Every row gives one point. The last column is the point's height on a tilted bowl or saddle (a function of degree 2), plus a little noise. Count its main directions that bend up, bend down and stay straight.

Points (17 x 4):
[[-15.7   4.1  -6.3   5.6]
 [ 16.9  10.1  31.2  18.1]
 [ -2.5   7.4 -27.6  22.0]
 [  8.5 -12.0   5.6   0.4]
 [  4.6  15.8  20.3  10.8]
 [ 12.5  10.8   0.9   8.0]
 [ -4.5  33.1 -18.1  37.1]
 [-18.7  11.8  10.8   9.5]
 [  8.9 -21.2 -14.3   8.4]
 [ -2.2  10.1  16.7   6.1]
 [-43.6  18.2   4.6  33.9]
 [  7.4  18.8   6.4  11.2]
 [ -5.3  -2.7  27.4   8.6]
 [-11.3 -15.8  10.1   2.2]
 [  4.1  18.0  16.3  10.7]
 [ -1.4  -1.6   1.5  -0.3]
 [-19.8 -20.9  10.2   8.0]]
Directions: 3 up, 0 down, 0 straight

Points (15 x 4):
[[  0.3 -27.7  -7.7  17.7]
 [-12.0  -7.0   9.1   6.6]
 [ -6.9  -2.8  -3.8   2.4]
 [ 31.3   6.8   7.7  19.1]
 [ 11.9 -16.3 -13.5  14.9]
 [  1.7  18.4  -4.1   2.8]
 [-11.8  32.4  -6.1  14.3]
 [  8.9  11.6  18.9   9.0]
 [ 22.3   8.2   2.1   9.3]
 [ -2.6  -7.4   7.4   3.5]
 [-18.3  14.3  22.5  20.4]
 [ 25.5  17.2  18.2  19.5]
 [-17.7  -4.0  13.1  10.5]
 [  0.5  -7.7   0.3   3.0]
 [-35.8 -28.0  16.9  37.2]]
Directions: 3 up, 0 down, 0 straight

Points (24 x 5):
[[ -5.6 -23.8  -4.5   0.3  23.9]
 [-15.4  -8.9  18.7 -22.4  16.6]
 [ 14.2 -10.2   7.9  -6.9   3.5]
 [ -6.9 -15.6 -18.8 -10.2  24.5]
 [-14.4 -17.3  -5.6   9.3  20.1]
 [ 18.6 -24.6  -3.4   8.2  16.3]
 [ 10.2 -33.4   7.6  12.0  25.2]
 [  7.3   2.2  -7.8  -7.7   6.6]
 [-16.6  18.0   5.6   4.2  12.0]
 [ 32.5 -18.3 -30.7  -2.0  12.1]
 [  0.3  -6.8  24.2 -25.3   7.8]
 [ -4.5  -3.3 -17.2 -37.9  31.2]
 [ -2.5   1.0  -3.2   7.7  10.5]
 [ -7.5  11.0 -32.7  -4.1  14.6]
 [ 30.2 -21.8   9.5 -30.7   3.3]
 [  0.4  22.0   2.6 -25.1   8.2]
 [  5.1   5.6  -7.8 -29.4  12.6]
 [ 23.2  -6.2   9.3 -16.2  -5.9]
 [-20.6   2.7   5.4   8.6  12.2]
 [ 11.5 -16.7 -28.9  -7.6  22.2]
 [-15.3   7.3  -6.0  11.0  12.9]
 [ -4.4  15.5 -16.1   6.4  11.7]
 [  4.7   6.7  20.8   3.0   1.3]
 [  0.2   8.3 -29.3  -0.6  12.1]]
Directions: 2 up, 1 down, 1 straight

Points (26 x 5):
[[-15.6  -3.9   9.6   9.2   2.5]
 [  9.9 -12.3  -7.6  11.3  10.8]
 [ -7.1   9.8 -47.6   3.2  40.8]
 [ 28.6   7.2   3.4  22.8  21.3]
 [-16.4  12.7   4.8   4.8   9.3]
 [ 22.6   3.3  10.1   7.6   9.7]
 [-25.1 -38.9  -5.8  11.2  20.5]
 [ 10.0   7.7 -12.7   1.1   6.9]
 [ -4.2 -12.5   3.4  18.3  10.8]
 [ 32.7  -7.9 -12.5  12.0  17.3]
 [ -2.0   3.2   6.2 -11.2   3.2]
 [ 12.1   4.5  -7.4   8.9   5.8]
 [-17.3  -5.7   0.3   7.3   1.4]
 [ -0.2  -5.5  -7.7 -19.3   9.7]
 [  1.0   9.8  10.2   5.1   7.4]
 [-30.2  -9.4  -9.2   3.0   6.0]
 [-11.4   9.4   7.2 -16.7  12.1]
 [  8.1 -32.5   4.6   5.2  20.3]
 [ -0.4   7.7 -30.1  -0.4  21.4]
 [-27.6  13.2  27.9  -7.2  18.5]
 [ 18.2  -2.6 -43.8  17.9  28.2]
 [-14.3  -7.2   2.5 -23.5   7.0]
 [ 11.5  10.0   0.5  14.2   8.9]
 [-16.7 -25.9   7.2 -10.2  -0.5]
 [ -2.9 -13.6  28.5 -22.4  -5.9]
 [ 15.6  15.2 -26.4  -9.0  21.4]]
Directions: 2 up, 0 down, 2 straight

Points (40 x 7):
[[ -3.7  -2.7 -14.8 -13.9  11.0   5.3 -10.3]
 [-11.0 -11.9 -21.0   4.6   7.2  -2.9 -17.4]
 [ -2.7 -23.7  13.4   9.8  -4.2  10.4 -10.6]
 [  9.2  -1.8  -2.5  -3.2   4.9  23.0   2.0]
 [  1.5  -0.9 -19.2 -11.5  44.6   2.3 -15.2]
 [  8.0   7.5  -1.8  11.9  27.4 -20.4 -11.1]
 [ -2.3  -5.8 -18.6  -7.7  12.2   3.9 -12.0]
 [  2.7  20.3 -17.3  10.9 -14.4   3.6  -2.5]
 [  7.8  13.2  29.3 -12.1   5.0 -26.5 -34.9]
 [ -8.2 -11.2  -5.5  -0.8  -0.9 -10.2  -3.5]
 [-16.2   3.6  29.4   7.9  -1.4   7.3 -22.0]
 [-17.3   2.0   2.7   4.5 -28.3  14.4 -10.0]
 [-23.7   4.3   3.8   0.8   1.8 -13.8  -3.3]
 [-17.6   1.1 -30.2  -8.7  10.5  -7.2 -27.8]
 [  1.9  -6.0  13.6  23.6 -12.9 -33.5   1.6]
 [-28.9 -18.6 -10.5  -4.3  30.3  10.7 -31.8]
 [ 21.3 -24.6   2.4  10.0  29.3   2.1  10.5]
 [  3.9  -6.1  10.3 -17.3 -15.0  -0.2  -6.9]
 [ -1.5  14.9  14.5 -34.5 -19.1  -1.1 -14.1]
 [ -5.8 -17.2  18.8  -4.2  -5.7  -7.3   3.3]
 [ 24.6  -9.5 -17.5   1.6  23.2  17.5  20.4]
 [ 26.9  13.2 -16.3 -11.6 -24.7   2.3 -28.7]
 [ 14.5   2.6 -17.6  26.0 -27.8  -1.5 -11.5]
 [ -3.7  -7.8 -23.0 -21.0  -0.2  19.7 -17.7]
 [-24.2 -15.7 -12.7   2.3   0.3   3.9 -14.5]
 [-14.1   5.8  18.0 -33.5 -20.3  11.8  -2.0]
 [ -8.0 -12.5  17.8   4.8  -6.5 -17.6   5.9]
 [ 31.0 -10.9  17.4   5.7 -16.8   1.2 -21.5]
 [ -5.5 -33.0   4.5  32.6  -2.3   8.1 -21.0]
 [ -4.3  -3.9   1.0 -49.5 -18.7 -15.4   1.4]
 [ 23.8   8.0 -10.6 -30.0   3.8   7.5 -17.2]
 [-16.4 -25.7 -10.2 -15.6 -10.1 -27.0  12.1]
 [ -1.7 -10.8  25.8  -9.7  24.2   4.6 -10.9]
 [-14.0  11.6  -5.8 -14.6 -14.4  -1.2  -1.1]
 [  4.8  -3.9  -8.4  -6.6 -19.4   6.1 -11.5]
 [  1.1   1.2  24.0  11.4  -2.6   4.4 -13.7]
 [ 21.6   9.3  23.7  -4.5  11.9  11.4  -6.7]
 [ 20.1  -4.0  -9.1  -7.4  -7.7 -27.2 -25.5]
 [ 29.4  22.8 -20.5 -15.9  13.0  -6.4 -16.4]
 [  0.5 -17.1  15.0 -35.1   7.9  -0.3  -4.0]]
Directions: 1 up, 3 down, 2 straight

Points (39 x 7):
[[ -9.6 -12.2  -6.8  25.7   1.1   4.8  -2.1]
 [ 26.5  28.9   1.1   1.9  20.1  -5.4   9.7]
 [-20.8  30.0  10.3  14.4  -6.1   3.3  15.4]
 [  7.7  -2.4  12.2   3.8  -5.0  -2.0  -5.4]
 [ 15.3   8.2  16.7   9.7   3.3  30.0  13.8]
 [ 23.2   3.0 -23.1  22.2   3.5 -12.4  12.9]
 [-17.7  20.1  -8.5   2.6 -22.4 -26.9  28.2]
 [ 10.2  16.8   7.0  -2.0  15.5  11.1   2.3]
 [ -2.7  20.4 -10.5  15.8 -44.7  -4.7  37.8]
 [ -8.9 -13.3  19.6  16.3   7.2  10.9  -0.7]
 [-16.9  19.3  34.4  -1.5  20.2   1.8  21.1]
 [-30.1  10.9   8.9   5.0 -16.8   5.9   7.7]
 [-10.0   0.5   7.2  -4.5 -10.9  -8.9  -2.1]
 [  5.8 -10.9 -11.6  13.0  19.0 -23.9  18.6]
 [ 17.6  -4.0  21.1  18.4 -35.7 -36.9  35.8]
 [-18.0  -2.7  -3.8   7.7  25.0  10.1  10.9]
 [ -6.4  -2.4  11.0  -2.2   3.7  20.9   4.6]
 [-18.7 -28.4   3.3   9.2  30.3   4.7  23.4]
 [  7.0   3.2  15.0   6.1  -1.5   6.3  -2.8]
 [ -5.0  15.4   4.9 -15.5   6.9  14.0   4.5]
 [ 17.9   4.0  -1.1   5.1   8.5   3.2  -5.5]
 [-16.6  -4.7  24.7   8.2 -12.0  28.7  12.3]
 [  2.6  14.6  17.2  -0.8  11.7  14.0   6.4]
 [  4.8  30.2  -7.5 -26.8   1.1  -2.9  -3.0]
 [  5.4 -26.8 -27.3   3.2  -4.9  -5.9   4.0]
 [ 10.7  12.5 -20.9  -3.2 -14.3  -3.5  -5.7]
 [-10.8 -28.2  26.4   5.7  -6.2 -23.2   9.3]
 [-19.5 -14.7  -8.8   1.3  12.4   0.9   6.2]
 [ 14.5 -15.7  -0.7 -15.8  -9.4   5.5 -11.0]
 [ 21.4 -25.9   7.4   4.3   1.3   1.6   3.8]
 [-13.8  28.0  11.5 -12.1 -35.1  -7.0  27.9]
 [-11.5  -6.8   9.5  15.8  -8.8   8.1  -5.3]
 [-15.5  17.6  -3.4  25.0  14.8 -10.6  13.4]
 [-22.3 -24.5 -14.5 -26.6  13.7  -8.5  31.7]
 [-19.6  10.0   4.3  11.5   6.4   5.6   1.5]
 [ 12.4 -37.9  11.5   8.3 -15.6   5.6  10.0]
 [ 18.2  28.0  -9.0   4.2  34.5  -3.5  19.6]
 [ 15.9   5.3  -4.0   9.9 -22.2   2.9  -0.1]
 [  4.1  34.0   7.8  12.4  23.0  -7.0  25.3]]
Directions: 5 up, 1 down, 0 straight

Points (67 x 9):
[[ 10.6   0.9 -29.5   1.4   1.9   8.6 -13.3 -20.3  -9.0]
 [ 31.5 -40.0 -24.6   0.9 -18.3  10.8  16.1   2.3 -21.4]
 [ 18.9   4.9  -5.2 -23.2  11.6   2.0  -1.9   2.0  -0.5]
 [ -8.5 -13.4   8.2 -21.9  25.3  -3.9  -1.0  -6.6 -14.1]
 [  3.9  29.2  -8.7 -41.5  -8.0  -2.9 -16.0   5.6  -2.8]
 [  3.7 -19.9  -4.3  17.4  37.8 -16.4 -16.3  11.1 -20.4]
 [  8.0 -24.2  -6.8 -22.0  -5.4  27.6   9.1  -4.6 -12.8]
 [  4.7  -8.6  18.7 -17.5 -18.3 -15.7 -20.4 -12.6  -8.1]
 [-12.0   0.4  -0.7  18.6  -2.8   0.1 -14.6  -7.9  -8.3]
 [-24.7 -12.7 -14.7  -4.1 -20.2  13.3  10.7 -13.4 -13.7]
 [ 10.0  32.2  32.7 -13.9  -9.2 -16.4 -10.7 -12.5 -17.4]
 [-13.9  -3.2   1.9  14.3  11.1 -25.3  17.8  -7.5 -19.8]
 [-14.9  -4.1  16.9  -6.5   9.5  32.0  16.0   5.0 -19.6]
 [  2.0   8.1 -20.9  -8.3  10.3 -10.7   4.2  16.8  -7.5]
 [  1.5   5.5  -4.9 -12.3 -10.7  11.7  31.9  28.8 -18.3]
 [  8.6  21.4   9.1  18.3 -14.1 -19.8 -15.5  -2.2  -8.6]
 [ 12.1 -27.1  19.2 -19.7 -14.3 -13.6  18.0 -15.7 -19.3]
 [ 12.7  -5.1 -12.8  -5.5 -26.4  10.1   6.0  13.7  -6.5]
 [  1.6  13.5 -16.5  26.5   6.4  -7.5  20.1  -5.1 -18.9]
 [  6.1   3.5  25.1  29.6  11.2 -14.7  -9.2 -23.3 -26.4]
 [ -3.6 -11.9  -9.8  29.4   4.6 -23.9  11.1 -16.4 -20.5]
 [ -8.3   6.5   7.5  13.9   4.7 -27.6   5.3   4.3 -14.0]
 [ 11.8  11.0   5.7   4.8  15.9  12.7   9.0  -2.9 -10.7]
 [-19.7  -0.5   8.7 -32.6  34.3  17.1   6.8  20.2 -25.2]
 [ -1.0 -30.9  -4.2 -28.6  -3.2  17.4  -6.3 -10.9 -12.5]
 [ 21.7   4.3  13.8  12.2   2.4  13.6  -7.1 -21.4 -12.7]
 [  2.0  12.5   2.7  20.0  10.2  40.0   8.1  19.5 -22.9]
 [ -5.4  11.9  10.1 -22.6 -34.5  -5.2  10.2   5.5 -10.8]
 [-16.6  -1.1 -15.1  15.4 -16.9  17.4   8.4  -0.2 -13.1]
 [ -7.5 -16.0  28.4   8.2 -22.0  -8.1   5.9 -19.6 -23.4]
 [-19.7  13.4 -25.6   0.1  -5.9  20.0  -6.4   9.1 -14.8]
 [ -4.9  -5.0   7.5  15.5   5.0  15.3   2.9  19.1 -12.7]
 [ 10.8  14.3 -11.6   3.6 -18.3  13.8  -3.3 -13.1  -6.5]
 [ 16.8  -8.6  -6.2  -1.1  25.2  -8.4   6.2   5.5  -8.9]
 [ 15.9 -16.0 -12.0  -6.1 -20.4  12.8   9.4  10.2  -7.7]
 [  5.0  -9.6   2.1 -51.8 -16.8  10.9   0.1  -5.9 -11.0]
 [  8.1   0.8   3.1  10.1   6.7   5.3 -12.3  -3.9  -5.0]
 [ -6.5  -0.7 -20.7  -2.0   2.4  -0.4  30.0  -8.5 -16.4]
 [-11.7   9.8  -5.1  -9.6 -16.5   1.6  -3.4  11.0  -5.2]
 [  1.1  -8.4  12.4  15.8  33.5  12.1  -1.0  12.2 -19.8]
 [-20.6   3.6  -4.5  -2.2 -16.9   1.9  21.7  25.2 -17.7]
 [  4.1  15.6  40.3   9.9 -22.5   6.6  -6.9 -16.3 -25.9]
 [  2.4 -22.8 -37.1  -1.1   1.5 -17.5  -2.7 -10.5 -15.5]
 [-18.8 -16.4 -27.8  -2.1  15.2  23.1 -10.8  15.5 -19.6]
 [-11.0 -26.9  16.8  -1.5  10.3  -1.4 -20.8   5.3 -14.8]
 [-16.9  -8.4   9.1  -2.8 -40.1 -20.7  32.2  20.3 -28.5]
 [-17.0 -27.5  15.6 -18.1  -6.1 -17.3 -13.6  -5.9 -16.5]
 [  9.0   1.4 -18.2 -11.0  26.4 -23.1   9.0  -5.2 -11.9]
 [ 25.6 -12.5   6.7   6.0   2.6   0.2  17.1  -0.1 -10.2]
 [  3.5  -9.4   4.5 -26.9 -16.9  13.4  -5.2  -2.8  -4.7]
 [  0.2 -23.2   7.4  -1.6  17.8 -14.6  -6.1  17.5 -11.6]
 [ -7.5   0.5  -2.3 -23.7   3.6  -9.9  -3.1 -30.8 -12.3]
 [-21.2   1.8 -33.1   8.0  -3.6  -4.6  -3.1   3.9 -15.7]
 [ -3.1   4.5  25.9   6.6 -30.3 -19.7 -19.5  26.6 -14.2]
 [-24.7  -5.0  -5.0  -0.5  -6.4 -10.5 -12.7  -4.8  -8.2]
 [ -0.2 -12.4   6.7  23.3   5.3   4.6  17.8  27.3 -19.7]
 [  7.3  32.1  -4.0  33.6  -3.3 -12.8  -5.8  -1.5 -17.1]
 [  6.6 -11.4   2.6   5.8  -0.2  -0.6  47.5  16.3 -26.0]
 [-24.7   0.6  -9.4   1.1 -21.5   4.4  13.1 -13.4 -13.0]
 [ 33.8   7.6 -11.2  -0.1   6.4  -2.7   1.8 -11.6  -4.1]
 [  2.5   9.3  27.4  11.3   6.4 -20.1 -15.2  -7.4 -16.4]
 [-12.6  -7.9  -0.8  -0.8 -17.2   0.1  30.1   8.2 -16.3]
 [  5.2  -5.0   3.3 -39.2 -28.6 -13.8   1.2 -23.6 -11.8]
 [ -2.8 -16.0 -29.5  -9.3   8.3 -13.1  -1.0   9.0 -11.2]
 [ -8.3   6.2   2.3  -5.9  -7.5 -15.3  25.7   7.3 -13.0]
 [  3.5  14.0   0.0  38.5 -23.8   9.2  -4.0 -29.1 -21.5]
 [ 24.3 -11.1  -9.6  27.0  -0.6 -27.4   2.0  -4.9 -14.2]]
Directions: 0 up, 7 down, 1 straight
